Each point is reached from the start by the listed moves, each made 0, 1 or 2 times, or once backwards (-1), plus a little noise. Say if it took an odd or an even number of moves. Then give how often each move was made.
(in the rows, 128 means zero)

Moves:
(1): [137 104 137]
(2): [158 136 125]
(3): [126 144 164]
Start: [127 133 136]
Points:
[ 80 180 204] -> even (-1, -1, 2)
[116  75 158] -> odd (2, -1, 0)
[202 118 187] -> odd (2, 2, 1)
[ 89 149 129] -> even (-1, -1, 0)
[140  90 110] -> even (1, 0, -1)

Moves:
(1): [154 138 142 114 141 125 118]
(2): [112 160 112 108 132 145 131]
(3): [109 128 145 119 134 136 122]
(4): [138 131 137 158 148 121 139]
(5): [120 108 110 133 164 112 109]
(6): [131 110 120 122 134 169 142]
Start: [135 131 126 129 136 123 139]
Points:
[ 78 161  33 129 190  82 112] -> odd (-1, 2, -1, 0, 2, -1)
[ 72 148  49 142 224 122 129] -> even (-1, 2, 0, 1, 2, 0)
[123  58  94  75 218 186 103] -> odd (1, 0, 1, -1, 2, 2)
[184  87  83  84 214 126  93] -> odd (2, 0, -1, -1, 2, 1)
[175 143 155 103 119 176 163] -> odd (1, 0, 0, 0, -1, 1)
[ 71 155 111 152 182  90 123] -> even (-1, 1, 1, 1, 1, -1)

Moves:
(1): [162 147  99 146 126 129 131 121 164 136 136 108 110 146]
(2): [118 161 123 148 118 146 129 126 114 130 116 123 144 106]
(3): [145 132 161 137 125 147 115 139 129 135 103 138 117 132]
(4): [121 104 130 171 137 143 129 118 137 139 141 121 127 133]
(5): [119 130 134 118 150 128 133 130 131 140 119 139 107 124]
(6): [127 122 126 115 135 171 132 131 130 112 145 141 116 135]
(7): [114 108 132 134 110 115 175 129 117 134 110 125 107 131]
(8): [139 141 128 127 143 108 122 173 123 112 136 140 128 120]
(9): [119 117 135 126 130 128 131 141 165 118 119 123 135 137]
(10): [126 134 122 118 117 129 132 146 131 167 141 120 117 127]
(11): [118 136 147 121 130 127 135 122 135 117 158 126 113 120]
Start: [112 115 145 123 156 131 127 130 113 150 134 100 135 112]
Points:
[ 76  71 115 183 169  91 187 240 153 208 200  76 110 111] -> odd (0, 0, -1, 2, 0, 0, 1, 2, 1, 2, 0)
[ 93 114 152 144 146 191 129 136 169  64 119  95 184 119] -> even (0, 1, 0, 0, -1, 1, 0, 0, 2, -1, 0)
[132 139 174  87 174 187  78 249 200 177 160 112 124 127] -> even (0, 0, 1, 0, 0, 1, -1, 1, 2, 2, 0)

Moves:
(1): [145 151 126 127 145 131 143 113 134 117 136 115 114 123 118 113 127]
(2): [110 148 131 116 127 133 116 115 110 126 128 147 108 124 144 124 116]
(3): [123 127 156 124 130 116 108 135 130 136 130 114 114 130 120 122 120]
(4): [118 136 108 163 138 115 121 157 130 144 125 116 112 120 129 122 150]
(5): [133 114 122 113 158 133 137 125  94 129 128 118 131 141 115 150 116]
(6): [120 125 142 143 122 152 131 138 137 150 102 137 123 129 114 127 103]
(7): [114 142 143 128 120 119 140 116 114 132 140 125 138 131 119 128 127]
(8): [122 126 126 113 129 142 148 148 130 117 130 112 130 127 136 112 124]
(9): [105 139 133 128 127 140 124 126 156 112 142 130 134 124 131 144 113]
(10): [127 134 118 115 117 130 121 166 132 150 121 137 109 128 113 132 138]
(11): [140 130 129 134 123 140 126 125 116 140 145 112 140 128 121 125 130]
(12): [136 107 128 136 139 125 131 136 107 115 137 168 108 114 129 138 133]
(13): [148 154 129 139 133 114 124 142 141 100 127 140 167 123 147 118 132]
(14): [116 130 128 141 126 123 124 139 139 132 138 133 120 160 122 123 123]
Start: [148 116 125 126 131 117 119 111 129 119 113 136 140 129 123 148 114]
Points:
[146 110 123  92 164  69  26 249  45 157  53 221  34  87 146 159 130] -> odd (-1, 2, 2, 1, 1, 0, -1, 0, -1, 2, -1, 1, 1, -1)
[100  94 215 141  81 138  73  88 102 150  76 248  89 147 149 118  30] -> even (-1, 2, 1, -1, -1, 2, 0, 0, -1, -1, 0, 1, 0, 1)
[ 43  97 158 157 146 174  57 236  92 219 147 105  32 114  76 190  78] -> even (-1, 1, 2, 2, 1, 1, 0, 1, 2, 1, 2, 1, -1, 0)

Moves:
(1): [129 132 122 135 120 129 123 122 130 127 128 132 131 137 124 126 123 132
 124 138 135]
(2): [141 139 133 137 117 123 134 146 121 131 135 134 142 131 121 132 117 137
 138 134 118]
(3): [126 130 129 137 125 123 136 118 129 132 122 131 131 127 116 140 126 128
 128 127 120]
(4): [128 122 135 137 130 132 128 125 124 126 135 118 124 127 126 126 121 126
 125 134 126]
(5): [140 127 124 131 127 134 126 126 118 130 125 124 130 126 121 125 128 123
 118 120 134]
(6): [124 140 126 133 134 135 131 126 134 126 129 124 133 129 123 124 121 133
 131 131 128]
(7): [125 129 133 125 128 119 125 116 123 131 122 127 131 133 119 126 133 133
 136 133 132]
(8): [128 127 124 126 129 123 130 126 141 138 118 120 126 123 123 134 125 133
 131 133 129]
(9): [133 130 121 144 126 113 115 138 138 121 113 141 127 124 130 125 113 128
 127 111 112]
(10): [120 133 137 133 122 128 129 136 125 123 123 131 126 125 122 134 130 132
 122 125 131]
(11): [121 132 122 121 123 136 137 129 122 134 134 117 126 118 132 139 120 118
 134 127 121]
(12): [124 140 138 132 125 127 117 120 155 135 131 106 123 114 124 129 151 130
 132 115 138]
(13): [128 117 128 128 122 127 126 121 120 128 132 115 131 118 118 131 121 138
 120 118 133]
(14): [129 129 116 134 129 133 127 129 126 130 142 118 112 126 118 130 115 138
 133 136 130]
(15): [134 121 131 130 126 127 123 129 128 115 127 124 135 127 124 134 126 125
 125 136 143]
(16): [133 126 129 138 124 132 136 114 123 124 121 131 128 119 131 126 126 129
 126 128 139]
(17): [119 120 131 101 126 127 132 125 132 116 131 113 130 148 121 132 131 130
 140 118 130]
(18): [124 122 119 130 133 126 125 135 129 125 129 123 128 137 133 138 132 133
 137 137 118]
(19): [122 119 129 134 127 125 127 124 148 140 125 127 119 131 124 128 126 131
 149 120 135]
(20): [116 118 124 121 121 114 130 132 118 134 128 140 131 137 132 117 141 124
 124 140 132]
Start: [123 127 124 135 131 141 130 146 131 119 124 114 116 126 130 136 132 119
 138 123 122]
Points:
[109 133 125 182 112 148 125 158 136  72 182  51 118 138  84 140 103 181
 128 176 148] -> even (1, 1, 0, 2, -1, 2, -1, 0, 0, 1, -1, 1, 1, 2, 1, 1, 1, 1, -1, 1)
[ 79 155 129 181 102 177 180 174 189 174 175   7  81  66  74 203  74 183
 224 143 122] -> odd (-1, 2, 0, 1, -1, 2, -1, 2, -1, 2, 2, 1, 1, 2, 0, 1, 0, 1, 2, 0)
[132 169 147 165  98 103 147 200 127 143 103 156 125  93 116 138 125 146
 159 179 145] -> even (-1, 2, -1, -1, -1, 0, 1, 2, 0, 2, 0, 0, -1, 1, 1, 1, -1, -1, 0, 1)
[156 128 125 144  96 119 110 167 162  84  74 117 123 153  95 126  94 122
 158  72 151] -> even (1, 1, -1, 0, 2, 0, 0, 1, 2, 1, 0, 0, -1, 0, 1, 1, 2, -1, 1, 0)
[100 134 156 157 110 164 159 140 163 133 146  11  95  92  86 159 165 153
 151 132 164] -> even (-1, 1, 0, 2, 1, 1, -1, 2, -1, 2, 0, 2, 0, 1, 0, 2, 1, 1, 0, 1)
[126 161 137 172 120 122 112 210 126 132  91 132 131 117 136 149 125 110
 142 135  81] -> odd (0, 1, -1, 1, 1, 0, 1, 1, 1, 2, 1, 0, -1, -1, 0, -1, -1, 1, 0, 0)
[ 50  67 131 180  83  50  74 111 177  95  67 121 106 182  80 163 170 131
 173 121 151] -> even (2, -1, 2, 1, 0, -1, 2, -1, 2, 2, 0, 1, 0, 0, 2, 0, 1, 2, 2, 2)

Moves:
(1): [142 133 131 142 134 128 114 122 135 126 120 133 128 140 135 135 113 116
 114 125 106 138 119 110 125]
(2): [132 132 133 137 134 125 128 126 121 134 134 130 117 134 123 127 128 133
 124 117 131 134 131 129 128]
(3): [118 128 134 130 113 111 121 111 119 125 127 124 139 118 132 123 131 129
 139 117 111 138 129 148 128]
(4): [123 124 122 137 133 123 129 129 137 123 118 123 132 129 136 143 136 137
 128 121 136 121 131 128 115]
(5): [135 131 133 121 130 127 133 125 132 127 150 136 117 129 130 129 131 128
 130 126 130 112 121 116 122]
(6): [135 119 130 128 125 135 124 128 140 128 123 118 128 131 119 117 115 127
 149 124 137 130 123 134 119]
(7): [134 125 121 126 122 124 128 127 124 135 125 125 128 129 126 126 131 130
 114 125 126 126 137 129 122]
(8): [133 128 124 120 130 130 138 138 130 119 125 131 120 129 118 129 137 120
 127 126 110 130 142 139 131]
(9): [128 120 148 137 125 141 143 129 135 131 134 115 137 120 108 120 144 123
 127 119 127 136 141 125 126]
(10): [127 139 126 127 119 135 116 138 154 142 133 135 132 128 124 126 140 147
 134 131 126 138 145 128 116]
(11): [135 127 127 128 121 140 121 134 134 130 121 121 113 113 135 129 137 116
 126 141 130 133 118 139 130]
(12): [132 111 138 128 147 124 127 135 134 130 147 121 133 120 143 103 138 121
 118 113 135 133 147 124 152]
(13): [112 121 133 126 108 111 135 149 123 136 130 132 133 128 118 132 123 122
 139 113 130 140 129 115 130]
(14): [119 116 123 124 126 120 123 127 123 116 131 118 123 141 143 124 113 137
 121 136 121 137 125 128 140]
(15): [138 130 122 134 135 127 134 126 144 135 122 113 126 124 121 133 123 132
 126 134 123 125 125 141 133]
(16): [124 123 124 139 122 137 126 120 119 128 148 129 134 129 118 133 125 124
 127 134 129 115 135 124 123]
(17): [131 127 117 125 121 135 120 125 127 122 118 125 123 120 128 141 136 132
 140 127 136 135 125 122 136]
(18): [147 124 128 123 132 149 142 125 131 123 137 141 132 105 124 130 125 136
 117 127 134 117 119 133 109]
(19): [119 132 123 131 135 118 122 137 125 111 134 125 118 116 124 116 126 135
 121 138 130 126 144 121 129]
(20): [140 106 127 128 138 118 125 125 130 125 130 135 126 137 113 126 138 145
 124 155 121 122 119 130 122]
(21): [142 130 127 125 133 128 122 139 121 134 130 118 134 132 124 126 134 132
 131 128 125 132 123 123 124]
(22): [124 121 116 126 145 139 124 126 122 135 128 119 129 123 119 127 128 123
 134 133 135 143 126 133 115]
(23): [125 139 113 136 135 128 132 126 126 115 132 131 144 131 121 126 138 122
 122 118 127 133 125 132 130]
(24): [120 123 137 127 131 126 112 123 132 126 125 124 127 135 116 132 127 131
 125 120 129 121 126 143 134]
Start: [114 117 135 133 102 151 120 142 129 118 108 120 137 122 122 142 117 128
 127 125 130 147 121 133 127]
Points:
[193  74 175 125 178 200 127 153  99  76 145 116 110  71 103 114 175 196
  95 116 216 120  93 110 153] -> even (-1, 2, -1, 0, 0, 0, -1, -1, 1, -1, 0, 1, -1, 0, -1, -1, 2, 2, 1, 1, 2, -1, 0, 1)
[111  52 140 172  94 105 120 197 138  99 155  86 191 123  11  92 206 184
 113 122  97 164 211 121  36] -> odd (0, 0, 1, 2, 0, 1, 2, 1, 2, 1, 0, 0, 1, 0, -1, 1, -1, 0, 2, 2, 2, 0, 1, 0)
[118 204 105 180 123  96 106 175 131 112 134 139 156 132  83 125  83 161
  33  68  81 167 169 137 147] -> odd (1, 2, 0, -1, -1, -1, 1, 0, -1, 1, -1, 0, 1, 0, 2, 0, -1, 1, 2, -1, 1, -1, 2, 1)
[140 100 115 177 143 234 141 111 249  77  58  67 164 132  71 183  98 135
 125 134 150 102  52 237  74] -> even (0, -1, -1, 2, 0, 2, -1, 0, 1, 0, 1, -1, -1, 1, 2, 0, -1, 1, -1, 0, -1, 0, 2, 2)
[111  59 103 161 126  93  71 148 152 114 202 103 151 101 140 146  81 143
 102 171  47 172  95 116  94] -> odd (2, -1, 2, 1, 2, -1, -1, 0, -1, 1, 1, 1, 2, 2, 2, 2, -1, 1, 1, 1, 1, 2, 0, 0)
